Each row of a before or after table is a point. The points were changed in one or more steps. Then noise was added and the rows were shuffled. The steps act on columns, c1 being the first. What was done? A step turns or swaps two columns, mirrors them in a line or flattens them onto one, adds a multiple of one to another, or multiplies or shifts one. Angles are multiples of 10 degrees, from the lower column toward the higher: turns from -170 to 170, lines from 10 to 170 but not 90. Use the fewest steps. Two steps may share a column if one is a turn and the other turns, adds or multiplies; they go together, in the order done. Otherwise the lowest column goes first.

Before, 9 rows:
[[-22  35]
 [-17   6]
 [  1 -12]
 [ -9  22]
 [ 37 -30]
 [ 14 -27]
 [ 28  17]
 [ 34 -19]
 [-17 -25]]
After, 9 rows:
[[-29  48]
 [ 18 -36]
 [ 50 -37]
 [ 35  23]
 [ 47 -25]
 [  1 -13]
 [-11  27]
 [-23 -32]
 [-19   8]]
Steps: multiply c1 by 1.3; multiply c2 by 1.3

Before:
[[ -6   0  12 -11 -18  -7]
 [ -9   6  16  -4   2 -12]
 [-10 -19 -60   9  -7   5]
 [  7   0   4  21 -15   2]
 [ -9  -7  27   0  11 -11]
 [-14 -10  37 -13 -15  -5]
 [ 14 -12  33 -16  -1  11]
 [ 11 -24   6   3 -13 -18]
 [ 11   6 -55   6  -7 -18]]
After:
[[ -6  15  13  -4   7 -15]
 [  8  15   6 -11   8  16]
 [-12  14 -63   0 -16  11]
 [-15  16  34   1  -5 -16]
 [ 12   4  34  16 -12  -7]
 [ 17  24   6 -17 -15  -6]
 [-11  -5  16  -9   6 -13]
 [-10  -9  25  -9 -10  -5]
 [ 12   6 -51 -19   5  -3]]
Steps: turn c2 and c5 by 110 degrees; mirror c4 and c6 in the line at 60 degrees

Before (9 x 11):
[[-25 -31  -4 -48   2  20 -17 -21  27 -11 -25]
 [ -5  -9  31  14   2  -2 -11 -12  32 -11 -18]
 [ 18   6  16   5 -21  14  37  34  37 -24  23]
 [ 10  51  34  32 -16  10 -26 -45 -17   0   6]
 [ 28   1  12  17  26  43 -11 -15  17  20 -17]
 [ 10   9   0 -23   0 -15  14 -47  25 -37  12]
 [ -7   5  27 -37 -23  -4   3   8  20  29  -7]
 [-34  20  -4 -24 -12  -9 -13   1  53  -3   5]
 [  0  38  -1  35 -25 -23 -21 -24  14 -20 -24]]
After, 9 rows:
[[ 14  45  32  32 -25   1 -27  22 -10 -47   4]
 [ 17   3  16   3  -2  35  38 -15  21  36  22]
 [-31  14  -6 -18  16  23 -15   2  46   8   5]
 [ 10  12  -8 -24   9   2  19  58  27  -5  12]
 [ -4  -9  28  14  19  17 -14   4  25 -16 -20]
 [ -8   3  29 -34  -9  11   4 -39  22 -30 -10]
 [ 27   5   9  15  33  33  -9  -5 -28 -30 -18]
 [  4  39   3  33 -15  -2 -17  33  34   5 -19]
 [-24 -33  -3 -49  17  25 -17  26   3  -6 -28]]
Steps: add 0.7 times c3 to c10; turn c8 and c10 by 140 degrees; turn c5 and c9 by -30 degrees; turn c6 and c9 by -40 degrees

Before (13 x 18):
[[ 39 -41  -9   7  19 -23  17  12 -12 -43  15  29  18  24  18  -6 -23 -32]
 [-10 -16   4  21 -27 -19  -3 -22 -29  -2   9 -13  -9  -9 -10  11 -22   8]
 [ -9  24  27 -17  10 -26  -5  -2 -20  15 -12   9  -4  -8 -17  14   4  -4]
 [  0   9   8 -35   8 -39  21  11  20 -18   4  26  12  12  40 -20   2   6]
 [ 24 -57   5   5  14 -33  12  16 -10 -12  17  52  17  31  22 -32 -14  12]
 [  2 -32   1   6 -35  -7  -1   6 -26  -6  46  -8 -12  17 -46  24 -29  -9]
 [  4 -24 -33  21  -3   3   3  26 -19 -25   9  22  41  17 -19 -14 -25 -33]
 [ 21 -29   1  -3  14 -42  17   7  30  -5  11  48   4  -9  24  -4   8   9]
 [-24   1   6 -34   5 -31  12   0  -1 -12 -23  12 -35  -7   2  10  21  21]
 [-14   4  21   5   4   5  28  -3  -9   5   0  -8 -12   0 -13  16  -3  15]
 [  1  14  24 -18  -2 -30  15  11  14   6 -37 -12 -14  -5  -4 -16  19   0]
 [-35 -18  27   5 -21 -14  11   5 -17  13  -4  -1 -12  -4 -23  23 -32 -26]
 [-20 -16   4  32 -14  -6 -11 -24 -11  16   7  -4 -14  36 -22  21  -9 -15]]
After, 13 rows:
[[-23  19   1  44 -28  -5  -4   6 -28  24 -17 -10 -11  15   4  -2 -27 -55]
 [ 15  14  21   4  -9  10  29  -5  -3  10   4   6 -18   8  12 -11  -4   2]
 [ 41 -19 -11  16  -8 -21 -29  13  -6  13  -4 -39  20   6 -42  41 -24 -27]
 [ 23  22   2  21   2 -36 -12  18   8 -21 -10 -61  19  13 -59  26 -13  -7]
 [ 11  -1  26 -41 -11 -28   4  13   1 -15   5  13 -11 -13  14   7  20   8]
 [ 25   7   4   7  -5 -42  -6   5  47  -1  -8 -31   4 -18 -38   6   9   6]
 [-22  15   7  19 -15 -20   7 -24 -14  12  16  11 -13  27  -1  -8 -25 -12]
 [ 20 -13   9 -12  -7 -38  11  15  16  -8 -39 -27  13 -20 -17  29   4  35]
 [  2 -13 -34  15  -3   3  -2  24  -3   2  14 -30  42  17  -4  31 -25 -41]
 [ -4  14  10 -36   4 -29  31   2  10  13 -19  -7 -35   8   2   7  23  14]
 [-19  -5  27  -4  -9 -11  35   8  -5  12   8   2 -14  22   3 -21 -30 -43]
 [-26   1   8  22   7  -5   9 -25 -32   9  25 -24  -9   1   4 -21  -9 -28]
 [ -1  -3  23 -18  11 -25   6  -2   3   3  -9  -2   0  22  31 -16   4  -4]]
Steps: turn c1 and c7 by -60 degrees; turn c1 and c5 by -40 degrees; turn c2 and c15 by 130 degrees; turn c2 and c18 by -60 degrees; mirror c4 and c11 in the line at 30 degrees; turn c12 and c14 by 140 degrees; turn c9 and c14 by -70 degrees; turn c10 and c16 by -120 degrees
